Every row gives one point. Each copy is the shape, with its points in the same order, stretched, turned, moved and blurred by noise. Is it also mirrored, or only turned?

Shape:
[[ 26 -19]
 [ 19   3]
 [-21   0]
 [-29  -6]
 [-35  -5]
 [  7  47]
 [ 20 -27]]
Copy 1 (7 x 2):
[[-13 -19]
 [  0  -5]
 [-26  32]
 [-35  33]
 [-34  41]
 [ 21  30]
 [-26 -17]]
Copy 1 is: only turned
Copy 2, 7 rows:
[[ -3 -21]
 [-24 -20]
 [ -4  23]
 [  1  30]
 [  4  35]
 [-60   0]
 [  6 -20]]
Copy 2 is: mirrored
Copy 3:
[[ 10  36]
 [ 19  10]
 [-30 -14]
 [-42 -14]
 [-47 -26]
 [ 32 -29]
 [  1  35]]
Copy 3 is: mirrored
Copy 4:
[[ 18 -23]
 [ -4 -25]
 [ -3  25]
 [ -3  36]
 [  2  42]
 [-38 -18]
 [ 24 -17]]
Copy 4 is: mirrored

Shape, 6 rows:
[[  6 -11 -12]
 [-27  -9  -1]
 [  2  31   7]
 [ -8   1  -1]
 [ 16 -19 -14]
 [ 18  31  30]]
Copy 1 (6 x 3):
[[  0 -25  -3]
 [ -1   9 -20]
 [-30  -9  18]
 [ -7  -5  -4]
 [  9 -37  -1]
 [-15  -4  42]]
Copy 1 is: mirrored
Copy 2, 6 rows:
[[  6  -5 -10]
 [-12  -4  23]
 [  6  45   2]
 [ -2  12   7]
 [  7 -14 -25]
 [-17  60 -17]]
Copy 2 is: mirrored

Shape (6 x 3):
[[ -6  -6  48]
 [ -3  31 -18]
 [-24   5  19]
 [ 16 -27   3]
 [ 10 -28 -20]
 [-26  -4  42]]
Copy 1 (6 x 3):
[[-52   9 -18]
 [ 32  17 -11]
 [-18  22   5]
 [-17 -41  -8]
 [  6 -43   7]
 [-45  25   1]]
Copy 1 is: mirrored
Copy 2, 6 rows:
[[-44 -33  33]
 [  2  33  11]
 [-42   0  19]
 [ -3 -43 -10]
 [  2 -29 -27]
 [-60 -20  28]]
Copy 2 is: only turned
Copy 3 (6 x 3):
[[-33 -22  33]
 [ 19  25  13]
 [-24  10  20]
 [  2 -22 -19]
 [ 11  -6 -38]
 [-42  -6  32]]
Copy 3 is: only turned

Shape (7 x 4):
[[  5  41  22  -4]
 [ -2  -2 -25 -14]
 [  3 -17  -8   4]
 [ 22 -10   1  16]
 [-41  39  33   4]
 [  7 -26  27  -3]
 [ 21  17 -12   2]]
Copy 1 (7 x 4):
[[  9  58 -32   5]
 [ 28 -17  -2  -6]
 [  6 -12  13   6]
 [  4  15  19  12]
 [-11  39 -60  23]
 [-22  11   7 -13]
 [ 25  24   2   9]]
Copy 1 is: only turned
Copy 2 (7 x 4):
[[ 11 -25 -38  31]
 [ 14  -4 -18 -22]
 [ -4  -8   4 -15]
 [  0   3   9   5]
 [-21 -54 -45  16]
 [  1 -29  25   1]
 [ 16   4 -22   9]]
Copy 2 is: mirrored
Copy 3, 7 rows:
[[  4  35   8  10]
 [  4   7 -24  16]
 [ -5 -14  -7  -8]
 [  9 -10  10 -18]
 [-31  36  18  25]
 [-24  -1  -3 -29]
 [ 21   6  -1   3]]
Copy 3 is: only turned

Shape:
[[ 10 -15   9  -3  -5  -5]
 [ -5 -12 -14  28 -28  11]
 [  3  -8 -15  22 -11  -3]
 [-19  -7  24  12  -7   8]
 [  6   7  -1  -6  -6  -6]
 [ -1   8  -4   3  -7 -18]
 [  8  -4 -15   4  16  -7]
 [ 24  -4   3  -4  15 -10]
 [ 29  39  32 -13   8  14]
 [ 10  -8   6  -9 -10   4]
 [ 14  -3  -8   9  -5 -22]
 [ -1  22  10  -3 -19  21]]
Copy 1, 12 rows:
[[  7  -4   9 -17  10  11]
 [-22 -28   1  31   1  18]
 [ -8 -10  -5  20   9  14]
 [-17   0  35  13 -16  21]
 [  0   1   5  -7   1  -9]
 [  2  11   6   7   5  -5]
 [ 10   6 -16   2   1  12]
 [ 11  16  -7 -22  16   4]
 [-36  33  10 -41  -6 -21]
 [ -1 -13   6 -18   1   3]
 [ 10   7  -2   2  22   1]
 [-38  -8  16  -5 -23  -9]]
Copy 1 is: mirrored
Copy 2:
[[ 16  -7  14  -2  -4 -16]
 [ 30 -12 -27  -6   1   2]
 [ 32   2  -7 -12  -7   1]
 [ -8 -16 -13 -12 -18 -16]
 [  6  11  10  -1  -3  -3]
 [ 13  19   3  -5 -11  -8]
 [ 20  10  19 -25  -8   2]
 [ 16   5  33  -8 -14  -3]
 [-28   1  30  18 -25  21]
 [  8  -8  13   4   2  -6]
 [ 30  16  11  -5 -11  -7]
 [-17  -4  -7  10  -1  13]]
Copy 2 is: mirrored
Copy 3 (12 x 6):
[[  1  -4   0   3  14   2]
 [ 24  -9  -7 -12 -10  35]
 [ 16   5 -11  -9  -6  22]
 [ 17 -19  21  16  -6  12]
 [  2   6   3  -9  -2  -6]
 [ 14  10   0  -7  -7  -4]
 [ -2  10 -18   1  -6   7]
 [-11  15  -1   2  17  -5]
 [-27  17  55 -13   7 -27]
 [ -2  -8   7  -6  14  -4]
 [ 12  17  -9  -7   6   1]
 [ -2  -5  32 -21 -10  -5]]
Copy 3 is: only turned
Copy 4:
[[ -5  -4   2 -11 -20   0]
 [-17   7  -1  28 -14 -18]
 [-13  -1  13  20  -9  -8]
 [ -9 -16 -24  10  -1  -3]
 [  2   7   8  -7  -1  -3]
 [ -6  -2  10  -3   6 -11]
 [ -8  -2  25  -1   1  20]
 [  8  -9  23 -10 -13  16]
 [ 60  -6  -5  -3  17  13]
 [  2  11  -1 -11 -16   3]
 [ -6  -7  26  -2 -10 -12]
 [ 23  16 -17  11  10  -6]]
Copy 4 is: mirrored

Shape:
[[ 15 -11  -9  -2  -4  10   7   9]
 [  3  25   8  -5  -5   8  -3   1]
 [ 10 -24  16  45 -15  13  -9  14]
 [  2 -11  13   0 -20  -2 -20  12]
 [ 11  22 -16  22   0 -20 -19  12]
 [-13  -9  24   2 -11  27   2  41]
 [-14 -10 -37  20 -20 -18  -4  17]
 [ 12   2  20   5  -3  19  28  -4]
 [  7  -9  15  -2  -2 -39  23  12]
 [-29 -22  -2  37  31  19  14  14]
 [ -2   2  20   7  33  -7  39  13]]
Copy 1:
[[  4  22  13   6 -10   0  -3  -5]
 [-37   3  -2   7  -6   7  18   4]
 [  2 -20  21  26 -22 -15 -35 -39]
 [-16   3  -1   2 -39   2  -8 -21]
 [-34   3  -7  -5  15  25 -32  -6]
 [-16 -21  36   1 -48  -5  15 -11]
 [  1  14   4 -39  15  15 -37 -33]
 [-10  -1   8  28  -6 -34  18   7]
 [-13  12 -14 -13 -23 -34 -30  22]
 [ 34 -51  24   2  11  -3 -20  -1]
 [  3 -24   5   4  -2 -31 -10  49]]
Copy 1 is: mirrored
Copy 2, 11 rows:
[[  8 -16  -2 -13 -13  11  25   5]
 [  5   8  20 -29   4 -11   8  14]
 [ 43   8  14 -19  34  22  21   3]
 [ 20 -16  24 -40   4  11  10 -12]
 [  6  -1  59   0  16 -13  27 -17]
 [ 41  -2 -23 -27   3   0 -17  17]
 [  5  -7  28   7 -21  18  22 -37]
 [ 15  10  -5  -9   5   3   9  49]
 [ -1 -39  52  15 -19  22  -3  32]
 [ 13  15 -22  38  25  12  -3  14]
 [  1 -11  10  40   2  -4 -14  60]]
Copy 2 is: only turned
Copy 3:
[[ 18  -6   6  18  24   5   2 -12]
 [  2   4  -4   3   1   2  -3   4]
 [  5 -38  38  16   9  16 -24 -22]
 [  3 -20  18   2  22   4  -7  12]
 [-13 -14  -3 -13  16 -10 -21 -24]
 [  5  -8  11  50  -2   7 -15  29]
 [-16 -10  41   7  28 -41  -7 -21]
 [ 29 -13   4  17 -11  11   3 -14]
 [ 17 -47  -8 -18   7 -30   8 -21]
 [-32 -17  36  46 -13  -5  16 -37]
 [  7 -30 -21  15 -24 -13  17 -31]]
Copy 3 is: mirrored
Copy 4, 11 rows:
[[ -6  13  -3  -3   8  -9   5  -8]
 [ -9  -5   7  19  -2  15 -13 -25]
 [-33  37 -14 -16 -17  14 -14  12]
 [  0   7  -3  -6  -9   6 -27  -2]
 [ -1   4 -26  34 -11   3  -4 -13]
 [-12  28  26  -2 -24  14 -15  -2]
 [ 12  10 -26  -3 -23  -5  22 -14]
 [-40   7  11 -17   3   1   1 -16]
 [-17 -15  -8 -19 -14 -47  -4  -6]
 [-24  16   5   0 -21  20  39  19]
 [-34  -9  13   0 -10 -26  19   2]]
Copy 4 is: mirrored

Shape (14 x 8):
[[-49  26 -16   0   6 -19  14  21]
 [ -9  22  60   8  27 -11 -14  10]
 [ 10  16   9   1  22  15  24  22]
 [ 12  -2 -20  -6  -7  -1 -10  13]
 [-60  -8 -14   3  16 -17 -10  26]
 [ 13 -23   6 -28  26 -21  24   3]
 [ 11  24   7  20  15  12  -8   8]
 [ -6  -8 -23  27 -52  30   7  -8]
 [-25  14 -11  16 -21  10 -18 -33]
 [  2 -23  15  28  19 -12  23  19]
 [ -6  14  21 -13   6 -14  -6  13]
 [ 12 -11  15 -42  20  27   0  18]
 [ -2  18 -10  29 -14  33   0 -49]
 [  6  25 -12   3  15 -14  -8  22]]
Copy 1, 14 rows:
[[ 25 -13  -5  -6  19 -50   2  18]
 [ 15  33 -26   0  20   8 -39 -11]
 [ 39  -6 -19 -13 -20   7  -7  -9]
 [ -2 -27  -8 -12 -31 -10   9  -5]
 [  7 -28  -9  37  26 -42  -3  34]
 [ 15 -17  28  27 -24  -2   6 -23]
 [ 20  -2 -26 -30 -11   7 -25   4]
 [ -5  -1 -15 -24 -43  10  46  59]
 [-12   1   2 -28   9   3   9  48]
 [ 26   8  -4  24 -35  -4 -11  24]
 [  7   4 -12  -5   0 -10  -6 -18]
 [  9 -34 -14  24 -10  33  15 -32]
 [  5   6   5 -47  -5  32   7  57]
 [ 16 -19 -14 -29 -13 -27 -21 -17]]
Copy 1 is: mirrored
Copy 2, 14 rows:
[[-27  33  14  34  13  -3 -27  15]
 [ 11  11 -32  10  11   5 -55 -29]
 [ 23   2  11   5  25  20 -19  -1]
 [-22 -25   7  -9  11  11  -5  10]
 [-38  20   7  44  -6 -15 -35  -8]
 [  4  -7   6  -4  19 -31   0 -24]
 [  8 -11 -19   4  11  24 -24   7]
 [-24 -12  -3 -14 -13  51  33  24]
 [-32   4 -31  -4 -29  12  -1  26]
 [  4  -3 -14  25  27   6   8 -20]
 [-15   5  -5  -5  15   1 -34 -14]
 [ 28 -21  19 -13  -1   0 -33 -35]
 [  4  -3 -35  -7 -30  19  11  38]
 [-14  -8  -2   5  26   5 -30  18]]
Copy 2 is: mirrored

Shape:
[[  3 -15   2  12   0  11  14 -19   6]
 [-13   8 -29   8   1 -31  -3 -22 -23]
 [-18 -23  -8   3   5 -11  16   7   1]
 [  7  12  -9   7   9  17  -3  16   6]
 [-10  19   1   1 -23   5   3  23 -27]
 [  4   2  -8  24 -10  15 -15  17  -8]
 [ 31  -2   7  20  27 -11  20 -36  -8]
 [ 28 -11   5  17   2   1 -16 -22  -8]
 [-23   4 -22 -14  12  10  18 -30  15]
 [-38  12 -12  -7  12   8  -5  -6 -16]
 [  8  12  -2 -12  -4  -8  11  22 -22]
 [ 15 -21 -19 -20  10 -17  13 -26   3]
 [-28  -8 -31  -5  26  -4  11 -17  -4]
 [  4 -11  -7  -9  -8 -37  -4   6  15]
 [  1  17  15 -19   3  -3  -4 -20 -26]]
Copy 1 (15 x 9):
[[-24  -6  -2 -25  17  -1  -5   0   7]
 [-15  -9 -16  32  27  -1   2   5  11]
 [-10 -23 -10  -4   3 -18 -14  17   6]
 [ -1 -11  21   5 -18  -2 -22 -10  -1]
 [ 31 -26  23  25   9  23 -26  -2  -1]
 [  5 -26  22   4  -5   5  -5 -24 -14]
 [-27  24   7 -21  43 -23  19   7  35]
 [ -4  16   8 -22  26 -12  27 -27  -1]
 [-42   6 -21   2   1   7 -35  19   7]
 [-12  -8  -5  33  -6   3 -25  22 -19]
 [ 32  -4  18  19  13  -3 -26   3  19]
 [-16  26 -22 -15  28 -24  -9  -2  24]
 [-38  -4 -20  19   0 -21 -26  27  -1]
 [ 14  -7 -16 -11   1  -9   4 -13  20]
 [ 17  28   6  12  29   7  -1   6   3]]
Copy 1 is: only turned
Copy 2 (15 x 9):
[[ -3   9  -4  23   2  11  14  17 -11]
 [ 23 -15  31  -8 -21  30   3  -9   6]
 [-18 -17  20  10  20  32  11  13  10]
 [-13  16  -4  -4  12  -5  -4 -23 -18]
 [ -9 -28   6 -23  10 -37 -17   2  -1]
 [  3  17  -9 -10  18 -15 -15 -10 -17]
 [ 16   1  -9  -3 -36  26  37  10 -14]
 [ 21  14 -30  -7 -17   5   1  -1 -12]
 [ -7   1  24  44  -5  34  14  -7 -17]
 [  5 -14  16   9  -2  22 -15  -6 -29]
 [-14 -41   3 -31   5 -15   1  -9  13]
 [  1 -24   4  12  -6  44  24 -11  20]
 [  6 -13  27  22   5  60  12 -11 -14]
 [-26  -3  18  -8  -6  16   2  -7  42]
 [  8 -32 -14 -15 -35  -8  -8   2 -12]]
Copy 2 is: only turned
Copy 3 (15 x 9):
[[ 19 -16   6  28  14   9   6   0   7]
 [-23   0   5  -9   4 -28   1   4  49]
 [  1 -37   9  15   7 -24 -16  -8   1]
 [ -4 -11  19 -27  13   8  14  -7 -20]
 [-23   2  33   4 -29  11   7  -5 -12]
 [ -4 -17  20 -20  -4  28   9  -8 -10]
 [ 22  33 -11  14  32   1  -2  -4  25]
 [ 29  15 -11  -7   3  26   5  11  19]
 [  2 -28  22  17  27 -31  22   7  18]
 [ -3 -24  53  -4  -2 -24   4  -4  15]
 [-16  18   9  -6 -17 -13   8  -4 -18]
 [ 19   2 -29   8  13 -35  18  11  18]
 [  1 -33  26  -3  24 -47   7 -13  23]
 [ -9 -15 -32 -10   5 -19 -15  28  11]
 [ 15  36  22   8 -17  -4   6  19  16]]
Copy 3 is: only turned

Shape:
[[ 19  18 -15 -27  19 -12  19 -12   0 -13 -10]
 [  3   8  24  11  20  15 -19  -9  20  27  -1]
 [-13 -19   5   5  16  13 -16 -18  26  18  -8]
 [ -3 -17  14   0  27  -8   0  19  13   3  -5]
 [  2  12  -3 -25   2   7   1  14 -13 -16   9]
 [ -5  15  -2  -9  10 -13  -7 -31  -3  19  16]
 [  0 -19  20   5   7  16   2 -12  12  21 -13]
 [ 44   6 -12 -11 -14 -31   3 -17 -10 -23   8]
 [-17  -1   2   2  39  -7  21  30  -8  -9 -11]
 [ 10  28 -14 -12 -14 -22  14   5  -1  -6 -12]
 [ 26  22 -12 -22   6   5  17   5 -34 -11   0]
 [  8  -2  23   8  21   3 -11 -11  20  24  -5]
 [-25   6  -9   7  30 -21  33  20 -35 -12 -17]
 [ -7   1  11  20  24  19  12   7  14 -17   1]
 [ 27  16 -35 -13  -1 -13  20   1 -10   7  17]
 [-16   4 -19  12  38  -5  -1  22 -18 -10 -26]]
Copy 1:
[[-12   6   4   0  -4 -29  23  15   7 -12  40]
 [ 23   0  39  17 -20  10 -27  -7  -3  13 -28]
 [  5   1  -2  11 -24  10 -22   3  -3   3 -37]
 [ 15 -19   7  13  -4  24   5  -8  14 -26  -2]
 [ 13 -17  -3   8  18 -28  19  -7   4   8  15]
 [ 14  14   6   0 -26 -38 -10  -8 -38   6  -2]
 [  8  -5   7 -12 -15  23 -26  -2   6  -1 -25]
 [-41   6  22 -24   9 -42  10   4 -32 -35  29]
 [ 19 -28 -11  20  17  26  16  -1  33 -10  35]
 [ -8  13   7  -7  22 -15  21 -10  -2   4  33]
 [  7 -11  13  -8  26 -25  19  15   2   7  42]
 [ 14   0  33   6 -23  13 -23  -5  -3  -6 -20]
 [ 13 -20 -33   9  35  18  11   0  23  -6  55]
 [-22 -28  10  13  -2  17  -8  -5  25   6  12]
 [ -3   4  20 -19   1 -15  33  15 -30   3  41]
 [ 14 -16 -15  40  42  23   5  22  25   3  27]]
Copy 1 is: only turned
Copy 2:
[[ 17  -3   4 -18  34   8  11  -3 -25  27   7]
 [ -3 -25 -19  -9 -37   7  11   7 -27   0   0]
 [ 10 -12 -19   0 -37   7  -3  12  -5   4 -12]
 [  2   4   7   5 -33  20 -10  -5 -16 -11   3]
 [-15   1  10  -2  18  11  -1  -3 -14   2  -7]
 [  0 -14 -12  -8   1 -11  16 -13 -11  31   2]
 [ 14 -25  -7  -1 -22   6   1  10  -9  -9   2]
 [ 12  18  25 -33  40 -13  40 -15  -3  20   2]
 [  2   9   2  26 -11  23 -23  -8 -27 -17   2]
 [  0  11   2 -19  33  -7   7   2 -15  12  19]
 [  0 -10  22   0  43  -2  15  -1 -28  14   2]
 [  7 -20 -10 -12 -34   6  11   3 -23   1   5]
 [ 10  12   1  34  15   5 -27 -16 -25 -16   7]
 [  6  10 -21  14  -8  27   2  -1 -12 -30 -12]
 [ -1  10  22  10  31  -8  32   5  -4  36  13]
 [  5  17  -3  25 -12   4 -21   5 -33  -8 -12]]
Copy 2 is: mirrored
Copy 3 (16 x 11):
[[-10  27  -9  14  -8   3  -2  -1 -12  52   3]
 [ -1 -13   8 -28  -2  25  17  22   8  -5   2]
 [ 26 -21  18 -22 -16   8  -4  22  11   7   3]
 [  7 -24 -13   5 -21   5  -1   4  -1   4  23]
 [ -5  24  -2  37  -5 -11   8  -6  -3   3   5]
 [  3  14  -3 -25  -7  -6  29   6   5  26 -35]
 [ -2 -18  13 -27 -13  -4  -3  24   6  12  14]
 [-20  31  -9   3  -7 -28  -2 -32  27  41   4]
 [-18 -15 -31  27 -17  15 -12  -2 -30   8   3]
 [-13  29 -21   2  21  -6 -13 -21 -13  23   6]
 [-33  39   2  23  -2  -8   7 -14 -21  27  -4]
 [  1 -17   4 -28  -9  18  12  19   9   9  12]
 [-27   0 -43  16 -18   1 -24 -15 -44  18 -26]
 [-26 -13   2  24  -6  25 -19  15  15   6   7]
 [-18  30  10   5  17 -20  13 -26 -11  51  -9]
 [ -6  -6 -18   9 -21  24 -33 -24 -41  -5 -13]]
Copy 3 is: mirrored
Copy 4:
[[-50  21   1  -3   1  10   3 -30  20   2 -25]
 [ 32   4  -6 -11   7  20  11  14  19  12  17]
 [ 25   0  -3 -17  -9  41  -4  -2   1   1  18]
 [-12  25  33 -30  -7  -1   2  -4  -8  11   9]
 [-30  12  14  22  -6  10   5  -3  -6  20 -33]
 [  5   5 -24  -2  19  33 -21  14  17  -1   8]
 [  4  10 -10   0  -8  20   5 -10  -5  10  32]
 [-60   4 -24  -1   9   3  15  -2 -14 -31  -9]
 [-20  31  52 -17  -5 -28 -10 -36  -1  32 -14]
 [-24  16 -16  -4 -13 -23   2  -9   8 -15 -32]
 [-58   6   3  35   6  -6   7 -20   3  18 -20]
 [ 15  11  -5 -18   7  18  12   7  16   2  23]
 [-26  32  44  -2   6 -41 -33 -53  -6  25 -12]
 [  3   5  16 -21   3   1  10 -34 -18  27 -11]
 [-49 -23 -16  -5  -7  -3  -8  -8   8   1  -5]
 [ -2   7  58  -9  -8 -17 -12 -36   7   6 -15]]
Copy 4 is: mirrored
